Every row gives one point. To make a cloud, some directions were put in groups of two or more. Within a group, all points are equally far from the middle, so they leave a hole (a ring in 2 directions, a hollow ball in 3). The other directions are filled evenly. Then the cloud was stretched, turned, moved and blurred a little. Count the holes, and give their numbers of directions, smallest first.

Cloud, 14 rows:
[[ 0.28  0.44]
 [-0.40  0.22]
 [-0.35 -0.25]
 [ 0.04 -0.23]
 [ 0.09 -0.06]
 [-0.01  0.03]
 [ 0.15  0.38]
 [-0.16 -0.37]
 [-0.31 -0.36]
 [-0.42  0.44]
 [ 0.01 -0.22]
 [ 0.24  0.12]
 [ 0.15  0.12]
 [ 0.18 -0.24]]
Holes: 0

Cloud:
[[-0.24 -0.17  0.08]
 [ 0.51  0.23  0.20]
 [-0.12 -0.29  0.18]
 [-0.21 -0.46 -0.12]
 [-0.17  0.22  0.10]
 [ 0.42  0.28  0.04]
 [-0.05  0.24 -0.27]
 [ 0.03  0.30 -0.18]
 [ 0.28  0.19 -0.25]
 [ 0.32 -0.32  0.11]
 [ 0.42 -0.18  0.19]
 [ 0.38 -0.18 -0.28]
 [ 0.24 -0.45 -0.06]
 [ 0.47  0.13  0.01]
 [ 0.16  0.36 -0.10]
 [ 0.46 -0.12  0.08]
 [ 0.38 -0.29 -0.16]
 [-0.32 -0.09 -0.19]
 [ 0.42 -0.20 -0.15]
 [ 0.43  0.12 -0.07]]
Holes: 1 (2)

Cloud:
[[ 0.18  0.00 -0.12  0.58]
 [ 0.04 -0.07 -0.44  0.30]
 [ 0.34 -0.12 -0.24  0.06]
 [ 0.13 -0.01 -0.28  0.54]
 [ 0.14  0.38 -0.22 -0.15]
 [-0.03  0.47 -0.37  0.11]
 [ 0.45  0.14 -0.23  0.29]
 [-0.05  0.50 -0.34  0.23]
 [ 0.42  0.19 -0.18 -0.04]
 [ 0.09  0.47 -0.31  0.01]
 [ 0.38  0.00 -0.30  0.28]
 [ 0.20  0.15  0.39 -0.04]
 [ 0.34 -0.09 -0.30  0.16]
 [-0.26 -0.04 -0.24 -0.07]
 [ 0.24  0.26  0.39  0.25]
 [ 0.20  0.17  0.41  0.01]
 [ 0.26 -0.21  0.06 -0.07]
 [-0.20  0.34 -0.29  0.44]
 [-0.12  0.41 -0.40  0.22]
 [ 0.13 -0.07 -0.41  0.34]
 [-0.30  0.18  0.15 -0.09]
 [-0.28  0.29  0.26  0.06]
 [ 0.44  0.08 -0.19  0.00]
 [-0.32  0.21  0.22  0.01]
 [-0.31  0.29  0.24  0.17]
 [-0.21  0.13 -0.37 -0.04]
 [ 0.07 -0.23 -0.29  0.06]]
Holes: 2 (2, 2)

Cloud, 51 rows:
[[-0.04 -0.49  0.24 -0.06 -0.17 -0.19]
 [ 0.04 -0.08  0.02  0.06  0.00  0.00]
 [-0.25  0.27  0.24  0.23 -0.01 -0.56]
 [-0.41 -0.20 -0.04 -0.30 -0.03 -0.35]
 [-0.10  0.43  0.02 -0.26  0.34  0.10]
 [-0.36  0.54 -0.14 -0.05  0.13  0.06]
 [-0.27  0.48  0.20 -0.17  0.24 -0.28]
 [ 0.39  0.22  0.12  0.32 -0.02 -0.17]
 [-0.42 -0.02  0.43 -0.27  0.13 -0.46]
 [-0.50 -0.28  0.03  0.31  0.04 -0.37]
 [-0.20  0.19  0.02  0.02  0.16  0.17]
 [-0.30 -0.45  0.24 -0.34 -0.05  0.11]
 [ 0.18  0.25  0.11  0.09  0.06  0.08]
 [-0.31  0.01 -0.24 -0.08  0.21  0.02]
 [-0.44  0.41  0.10 -0.30 -0.09 -0.07]
 [-0.39 -0.31  0.33  0.13 -0.09  0.01]
 [ 0.07  0.39  0.02  0.15  0.36  0.12]
 [ 0.03  0.07  0.52  0.18  0.34 -0.14]
 [ 0.06  0.31  0.09 -0.49  0.20  0.23]
 [-0.25 -0.40  0.34  0.06 -0.12  0.35]
 [-0.06 -0.24  0.01  0.27 -0.04 -0.34]
 [-0.34  0.26  0.33 -0.08 -0.09 -0.05]
 [-0.36  0.29  0.34  0.50 -0.41 -0.07]
 [-0.29 -0.08  0.21  0.14  0.44  0.14]
 [ 0.00  0.00  0.21 -0.07  0.58 -0.03]
 [ 0.29  0.20 -0.18 -0.15  0.13 -0.47]
 [ 0.15  0.28  0.26  0.27  0.39 -0.24]
 [ 0.01  0.15  0.50  0.27  0.04  0.29]
 [-0.09 -0.07  0.45  0.09 -0.15 -0.16]
 [ 0.18  0.38 -0.09 -0.33  0.17  0.30]
 [-0.02 -0.34 -0.32  0.14 -0.01 -0.09]
 [ 0.21  0.05 -0.28 -0.24 -0.21 -0.21]
 [-0.58  0.02  0.50 -0.22 -0.01  0.03]
 [-0.46  0.49  0.01 -0.30 -0.07 -0.26]
 [-0.08  0.22 -0.08  0.25 -0.19  0.06]
 [-0.42  0.10  0.11  0.09  0.12 -0.05]
 [ 0.15  0.02  0.30  0.05 -0.07 -0.44]
 [-0.06 -0.18 -0.40 -0.37  0.47 -0.08]
 [-0.20 -0.39 -0.07 -0.29  0.20  0.37]
 [ 0.16  0.21  0.00 -0.07 -0.03 -0.32]
 [-0.54  0.21  0.57  0.28  0.16  0.05]
 [ 0.04 -0.35  0.04  0.47 -0.17  0.15]
 [ 0.09  0.44 -0.19 -0.49  0.12  0.34]
 [-0.45  0.01 -0.40 -0.24  0.43 -0.05]
 [-0.16  0.17  0.02 -0.18  0.04  0.46]
 [ 0.00 -0.37  0.22  0.15 -0.50 -0.08]
 [-0.35 -0.01 -0.07  0.21  0.65  0.23]
 [-0.45 -0.30  0.05  0.17  0.38 -0.15]
 [-0.26  0.21  0.53 -0.04  0.07 -0.45]
 [ 0.16 -0.03 -0.02  0.29  0.02  0.48]
 [ 0.16 -0.27  0.04 -0.25 -0.12 -0.01]]
Holes: 0

Cloud (82 x 8):
[[-0.01  0.00 -0.14  0.21 -0.02  0.05 -0.28 -0.42]
 [-0.12  0.35  0.10 -0.10 -0.56  0.31  0.36  0.19]
 [-0.23  0.17  0.23  0.39 -0.46 -0.19 -0.40  0.25]
 [ 0.39  0.09  0.02 -0.51  0.46 -0.11 -0.49  0.03]
 [-0.28  0.15  0.32  0.34 -0.30  0.07  0.41 -0.13]
 [ 0.01 -0.10 -0.15  0.03 -0.11  0.12 -0.06 -0.58]
 [-0.14  0.06 -0.40  0.10 -0.47  0.04 -0.13  0.34]
 [-0.18  0.50  0.42  0.10  0.04 -0.03  0.14  0.21]
 [-0.19  0.22 -0.07  0.00  0.21  0.55  0.38  0.01]
 [-0.09  0.55  0.18  0.24 -0.12  0.40 -0.52 -0.12]
 [ 0.00  0.11  0.05 -0.12  0.00 -0.11  0.39 -0.21]
 [-0.31 -0.06  0.26 -0.04 -0.41 -0.03  0.01  0.39]
 [ 0.06 -0.01  0.36 -0.29  0.53 -0.05 -0.09  0.30]
 [-0.16 -0.41  0.06 -0.05  0.28 -0.26 -0.21 -0.19]
 [-0.32  0.06 -0.47  0.25 -0.25  0.31 -0.15  0.13]
 [-0.26  0.15  0.07 -0.39 -0.09 -0.15 -0.44  0.22]
 [-0.10  0.14  0.65 -0.08  0.40 -0.28  0.18 -0.24]
 [-0.38  0.14  0.33  0.04  0.19 -0.35 -0.04  0.15]
 [-0.15  0.50 -0.21  0.18  0.01  0.26 -0.06  0.27]
 [-0.10  0.03  0.51 -0.10  0.17  0.16  0.14  0.12]
 [ 0.26  0.04  0.30 -0.28  0.08 -0.56 -0.23 -0.20]
 [-0.77  0.16  0.14 -0.30  0.05  0.22  0.09  0.06]
 [-0.07  0.56  0.29  0.04  0.36 -0.33 -0.09 -0.03]
 [-0.34 -0.01  0.15  0.19 -0.15  0.12 -0.17  0.04]
 [-0.22  0.05 -0.17  0.17 -0.46  0.08 -0.32  0.02]
 [-0.07  0.48 -0.22  0.21  0.01  0.14 -0.28 -0.37]
 [-0.14  0.02 -0.06  0.21 -0.41 -0.46 -0.06 -0.18]
 [ 0.01  0.06 -0.56  0.43  0.09 -0.40 -0.21 -0.34]
 [ 0.04  0.29  0.58 -0.16 -0.01 -0.06 -0.37 -0.04]
 [-0.26  0.04 -0.24  0.15  0.04 -0.05  0.15 -0.27]
 [-0.37  0.10 -0.09  0.16 -0.61 -0.11  0.35 -0.19]
 [ 0.43 -0.09 -0.12 -0.27  0.44 -0.54 -0.51 -0.13]
 [-0.16  0.01  0.16  0.40 -0.07  0.01 -0.61  0.03]
 [-0.20 -0.18  0.67 -0.17  0.02 -0.02 -0.09  0.06]
 [-0.36  0.42 -0.09  0.25 -0.11 -0.09  0.30  0.21]
 [ 0.23 -0.04 -0.20 -0.15 -0.14 -0.10  0.21 -0.35]
 [ 0.11  0.06  0.36  0.26 -0.43  0.12  0.06  0.13]
 [-0.50  0.35  0.13  0.00 -0.15 -0.02 -0.22 -0.51]
 [ 0.22  0.03  0.23 -0.48  0.06  0.00  0.02  0.39]
 [ 0.01  0.53 -0.20  0.21  0.15  0.04  0.06  0.15]
 [-0.07  0.15 -0.37  0.10 -0.25 -0.25 -0.38 -0.10]
 [ 0.20 -0.13  0.31 -0.01 -0.26  0.32  0.08  0.27]
 [ 0.00  0.11 -0.42 -0.33  0.02 -0.38 -0.43  0.14]
 [-0.03  0.17 -0.21  0.47 -0.11 -0.16  0.10  0.22]
 [ 0.13  0.30 -0.26 -0.55  0.24  0.00 -0.06  0.04]
 [-0.46 -0.13  0.16  0.07 -0.13  0.01  0.14 -0.31]
 [ 0.18  0.02 -0.46  0.04 -0.10  0.47 -0.29 -0.18]
 [ 0.10  0.16  0.34  0.31 -0.10  0.11  0.24 -0.23]
 [ 0.20 -0.32  0.15  0.26 -0.39 -0.33 -0.23 -0.45]
 [ 0.17  0.04 -0.01  0.26  0.05 -0.29 -0.11  0.11]
 [ 0.12  0.57 -0.48  0.21 -0.05  0.09 -0.29  0.09]
 [-0.35 -0.50 -0.05 -0.36 -0.14  0.25  0.01  0.47]
 [ 0.22 -0.21 -0.21  0.45  0.01 -0.09 -0.45  0.13]
 [-0.34  0.02  0.24 -0.07  0.16 -0.18 -0.49  0.42]
 [-0.24  0.36  0.15  0.28 -0.16  0.05 -0.44 -0.10]
 [-0.21  0.15 -0.23 -0.16 -0.09 -0.22  0.03  0.57]
 [-0.16  0.57  0.10 -0.08  0.15  0.08 -0.10 -0.25]
 [-0.40 -0.16 -0.07 -0.09 -0.04  0.29 -0.08  0.11]
 [ 0.52  0.28 -0.46 -0.10 -0.07  0.12  0.04  0.24]
 [-0.27  0.27  0.10  0.15  0.03 -0.19 -0.35 -0.32]
 [-0.31  0.01 -0.05 -0.03  0.47 -0.53 -0.28  0.12]
 [-0.60  0.26 -0.10  0.15 -0.13 -0.14  0.01 -0.09]
 [ 0.01  0.09  0.43 -0.46 -0.29  0.38  0.25  0.00]
 [-0.27  0.19  0.18  0.27  0.38  0.00 -0.60  0.15]
 [-0.10 -0.07  0.37  0.27 -0.08  0.01 -0.10 -0.02]
 [-0.16  0.06  0.37 -0.47 -0.09 -0.26 -0.04  0.26]
 [ 0.27  0.11  0.35 -0.48  0.23 -0.21  0.01  0.03]
 [-0.07 -0.12 -0.35 -0.32  0.07 -0.34  0.20 -0.07]
 [ 0.02 -0.38  0.34 -0.43  0.15  0.03 -0.20  0.26]
 [-0.39 -0.09 -0.01 -0.10  0.44  0.05  0.05  0.25]
 [-0.33  0.15  0.11  0.47  0.13  0.20 -0.52  0.03]
 [-0.05  0.06  0.01 -0.20  0.00 -0.23 -0.18 -0.39]
 [-0.09  0.23  0.22  0.30 -0.08 -0.04 -0.48 -0.25]
 [-0.25 -0.34 -0.19 -0.11 -0.48  0.12  0.30  0.00]
 [-0.43  0.06 -0.07 -0.23 -0.22  0.14 -0.64 -0.02]
 [-0.21  0.05  0.27  0.59 -0.17 -0.07  0.11 -0.25]
 [-0.18  0.48  0.33 -0.15 -0.08  0.36 -0.27  0.11]
 [-0.22  0.24  0.33  0.04 -0.13 -0.20 -0.14  0.27]
 [-0.01  0.08  0.60 -0.26 -0.01  0.15 -0.50 -0.11]
 [-0.21 -0.09  0.20  0.05 -0.24 -0.07 -0.01  0.22]
 [-0.60  0.31  0.29 -0.03  0.14 -0.13 -0.11  0.51]
 [ 0.07  0.22 -0.11  0.38  0.05 -0.07  0.41  0.33]]
Holes: 0

Cloud (107 x 9):
[[-0.33  0.37 -0.18  0.10 -0.31  0.33  0.21 -0.12 -0.61]
 [-0.20  0.25  0.36 -0.28  0.13  0.04  0.16  0.38 -0.19]
 [-0.15  0.31  0.08 -0.20 -0.21  0.04  0.31 -0.08 -0.62]
 [ 0.04  0.52  0.00 -0.05 -0.06 -0.22 -0.31 -0.35 -0.23]
 [ 0.11 -0.12  0.31 -0.21 -0.13 -0.15  0.32  0.14 -0.60]
 [-0.28  0.04  0.13  0.14 -0.50  0.27  0.29  0.17 -0.51]
 [ 0.09  0.09 -0.20  0.20  0.04 -0.32  0.17 -0.07 -0.35]
 [-0.09  0.26 -0.01  0.10 -0.63  0.22 -0.49  0.12  0.21]
 [ 0.17  0.05 -0.25 -0.13 -0.40 -0.29 -0.10  0.24 -0.26]
 [ 0.09 -0.03  0.05 -0.08 -0.25 -0.38  0.26 -0.13  0.29]
 [ 0.04 -0.03  0.17  0.27 -0.02  0.27  0.00 -0.18  0.06]
 [-0.10 -0.05  0.56  0.10 -0.52  0.20 -0.09  0.26 -0.44]
 [-0.16  0.07 -0.13  0.27 -0.37 -0.20  0.20 -0.34 -0.23]
 [ 0.25 -0.14  0.07  0.03 -0.24  0.40 -0.28  0.07  0.01]
 [-0.01 -0.26  0.13  0.03 -0.40 -0.26 -0.32 -0.14 -0.16]
 [ 0.07  0.03 -0.09 -0.22 -0.24 -0.43 -0.11 -0.05 -0.24]
 [-0.17  0.28 -0.19  0.08  0.11 -0.19 -0.39  0.02  0.51]
 [-0.10  0.00  0.16  0.05 -0.51 -0.10 -0.56  0.09  0.42]
 [-0.12 -0.22 -0.01 -0.17  0.47 -0.15  0.10  0.06 -0.19]
 [ 0.25  0.55  0.09 -0.21 -0.06 -0.11 -0.27 -0.25  0.20]
 [ 0.23 -0.23  0.38  0.07 -0.46  0.23  0.32 -0.07 -0.22]
 [-0.21  0.49 -0.50 -0.14 -0.08  0.05  0.13  0.19  0.16]
 [ 0.01  0.20  0.25  0.00 -0.31  0.11  0.44  0.01 -0.59]
 [ 0.22  0.03  0.09  0.27 -0.38 -0.13 -0.68  0.03  0.25]
 [-0.22  0.74 -0.31  0.07 -0.20  0.35  0.04  0.13 -0.03]
 [-0.23  0.19  0.36  0.44 -0.27 -0.11  0.25 -0.09 -0.04]
 [-0.10 -0.10 -0.42  0.19  0.03 -0.10  0.05  0.30 -0.43]
 [ 0.08 -0.31  0.34  0.24 -0.43 -0.41  0.15  0.11 -0.20]
 [ 0.37  0.17  0.11 -0.03 -0.41 -0.27 -0.45 -0.23  0.09]
 [ 0.38  0.12  0.22 -0.05 -0.49  0.26 -0.09 -0.17 -0.36]
 [ 0.19  0.47  0.09  0.14  0.12  0.06  0.09 -0.01 -0.33]
 [ 0.07  0.55  0.03  0.13 -0.19  0.27  0.12 -0.03 -0.46]
 [ 0.08 -0.03  0.41  0.07  0.06  0.36 -0.23  0.08  0.02]
 [-0.05  0.28  0.31 -0.12  0.09  0.08  0.42  0.26 -0.31]
 [-0.16  0.31  0.17 -0.18 -0.43  0.09  0.48  0.24  0.00]
 [-0.21  0.41  0.34 -0.12  0.29  0.13 -0.23  0.32 -0.19]
 [ 0.19 -0.17  0.11  0.12 -0.70 -0.37 -0.04  0.04 -0.04]
 [-0.01 -0.10  0.73  0.25 -0.18  0.03 -0.38 -0.09  0.01]
 [-0.14  0.25 -0.33  0.21 -0.14 -0.19 -0.06  0.35  0.13]
 [-0.36  0.24  0.36 -0.22 -0.31  0.15  0.01  0.26  0.40]
 [-0.56  0.06  0.37  0.29 -0.27  0.11  0.30  0.00 -0.26]
 [ 0.14  0.33  0.62  0.32 -0.52 -0.10 -0.13 -0.06 -0.24]
 [ 0.05  0.13  0.36  0.14 -0.62  0.41 -0.19  0.10 -0.13]
 [ 0.18  0.27  0.39 -0.10 -0.59  0.08 -0.31  0.01  0.27]
 [ 0.20 -0.39  0.19 -0.11 -0.09 -0.52  0.04  0.01  0.16]
 [-0.08  0.04  0.46  0.03  0.26  0.00 -0.48  0.00 -0.04]
 [-0.08 -0.30 -0.03  0.25 -0.11  0.32  0.06  0.53 -0.02]
 [-0.05  0.12 -0.04 -0.29 -0.31 -0.24 -0.11 -0.11  0.44]
 [-0.37  0.36 -0.10  0.12 -0.01  0.18 -0.34  0.57  0.21]
 [ 0.32 -0.24  0.13  0.27 -0.06 -0.12  0.13  0.04  0.27]
 [-0.22 -0.06 -0.19  0.09  0.17  0.35  0.27  0.21 -0.27]
 [-0.15  0.51 -0.50 -0.09 -0.54  0.35 -0.18 -0.11 -0.15]
 [-0.26 -0.21  0.35  0.48 -0.13 -0.19 -0.19  0.09  0.32]
 [ 0.01  0.11  0.12 -0.42 -0.35  0.22  0.13 -0.11 -0.14]
 [-0.30  0.17 -0.21  0.32 -0.65  0.11 -0.22  0.31 -0.06]
 [-0.06  0.64 -0.40  0.01 -0.55 -0.07  0.02 -0.12  0.04]
 [ 0.27  0.12  0.45 -0.12  0.25 -0.24 -0.31 -0.13  0.07]
 [-0.04  0.42  0.37 -0.22 -0.25  0.08  0.34  0.03 -0.41]
 [-0.07 -0.33  0.28 -0.06 -0.42 -0.38 -0.13  0.08  0.10]
 [-0.30  0.21  0.16 -0.18 -0.36 -0.02  0.28  0.33 -0.36]
 [-0.11  0.61  0.55 -0.06  0.03 -0.14 -0.43 -0.20  0.17]
 [ 0.04  0.19  0.15 -0.07 -0.22 -0.26  0.04 -0.18 -0.51]
 [-0.15  0.16 -0.13 -0.30 -0.19 -0.31 -0.28 -0.15  0.39]
 [ 0.16  0.34  0.45 -0.27 -0.15  0.06  0.19  0.32 -0.10]
 [ 0.01  0.17 -0.03  0.49 -0.24 -0.11  0.01 -0.11 -0.04]
 [-0.08 -0.18 -0.01 -0.24 -0.44 -0.06  0.37  0.27 -0.32]
 [-0.13 -0.21 -0.25  0.09 -0.26  0.22 -0.44  0.20 -0.18]
 [ 0.05  0.43  0.39  0.06  0.17  0.12  0.01  0.22  0.21]
 [-0.25  0.10  0.39 -0.20 -0.07 -0.06  0.42 -0.08 -0.32]
 [-0.15  0.68 -0.16  0.27 -0.42 -0.10 -0.35 -0.23  0.11]
 [-0.20  0.30  0.49 -0.17 -0.59  0.21  0.23  0.14 -0.21]
 [-0.20  0.16 -0.26  0.19 -0.07 -0.16 -0.10  0.46 -0.17]
 [-0.26  0.32  0.17 -0.34  0.19 -0.01  0.11  0.17 -0.29]
 [ 0.23  0.20  0.04  0.00 -0.55  0.26  0.25  0.13 -0.52]
 [-0.49  0.40 -0.16 -0.14  0.10 -0.08 -0.19  0.40  0.15]
 [-0.21  0.30  0.19 -0.37 -0.11  0.05 -0.02  0.38 -0.03]
 [-0.23  0.06  0.27  0.38  0.30 -0.02 -0.10  0.15 -0.06]
 [-0.12 -0.13  0.05 -0.22 -0.42 -0.23 -0.09  0.09 -0.24]
 [-0.06  0.01  0.13 -0.21  0.29 -0.28  0.30 -0.09 -0.28]
 [-0.44  0.37  0.14 -0.02  0.33  0.13  0.12  0.31 -0.18]
 [ 0.01  0.23  0.20 -0.06 -0.18 -0.29  0.28 -0.16  0.32]
 [-0.11  0.25 -0.30  0.04 -0.11  0.26  0.33  0.35 -0.20]
 [-0.64  0.02  0.11  0.40 -0.08  0.26 -0.19  0.19 -0.14]
 [-0.07  0.14  0.03 -0.02  0.50 -0.01 -0.12 -0.20 -0.04]
 [-0.12 -0.26  0.15  0.48 -0.62 -0.11 -0.24  0.18  0.26]
 [-0.21  0.42  0.23 -0.22  0.00 -0.33 -0.15 -0.18 -0.16]
 [-0.32  0.35  0.01 -0.21 -0.38  0.06  0.41  0.32 -0.11]
 [-0.16 -0.17 -0.05 -0.04 -0.01 -0.35  0.19  0.39  0.08]
 [-0.17 -0.52 -0.02  0.22  0.11 -0.13  0.12  0.10 -0.17]
 [ 0.20  0.47  0.14 -0.19  0.26 -0.09 -0.22 -0.27 -0.11]
 [-0.12  0.30  0.17 -0.19 -0.48 -0.21  0.16  0.10  0.38]
 [-0.13  0.39  0.20 -0.03 -0.48  0.24  0.35 -0.02 -0.50]
 [-0.26  0.37 -0.03  0.20 -0.16  0.33  0.13  0.51 -0.24]
 [ 0.22 -0.24  0.49 -0.01 -0.27 -0.41  0.04 -0.19  0.04]
 [ 0.02 -0.20 -0.09  0.22  0.09  0.37 -0.20  0.12 -0.46]
 [ 0.22  0.31  0.12  0.09 -0.07 -0.03 -0.32 -0.22 -0.46]
 [-0.04 -0.10  0.00  0.23  0.01 -0.15 -0.62 -0.11  0.21]
 [ 0.07 -0.05 -0.26 -0.04  0.29  0.32 -0.19  0.32 -0.30]
 [-0.13  0.72  0.04 -0.19 -0.42  0.22  0.17  0.08 -0.22]
 [ 0.05 -0.13 -0.20  0.07  0.38  0.21 -0.24  0.23 -0.43]
 [ 0.29 -0.10  0.27  0.27 -0.37  0.11  0.43  0.01 -0.14]
 [-0.18  0.03  0.33  0.19 -0.19  0.29  0.35  0.42  0.10]
 [-0.35  0.12  0.17 -0.13  0.05  0.01  0.04  0.60  0.19]
 [ 0.24  0.08  0.40 -0.21  0.20 -0.36  0.08 -0.07 -0.23]
 [-0.34  0.34 -0.21  0.24 -0.51 -0.03 -0.15  0.36 -0.10]
 [ 0.23 -0.12  0.21  0.26 -0.46  0.08  0.13 -0.36 -0.18]
 [ 0.16 -0.18  0.65  0.31 -0.39 -0.10 -0.24 -0.09  0.32]]
Holes: 2 (3, 4)
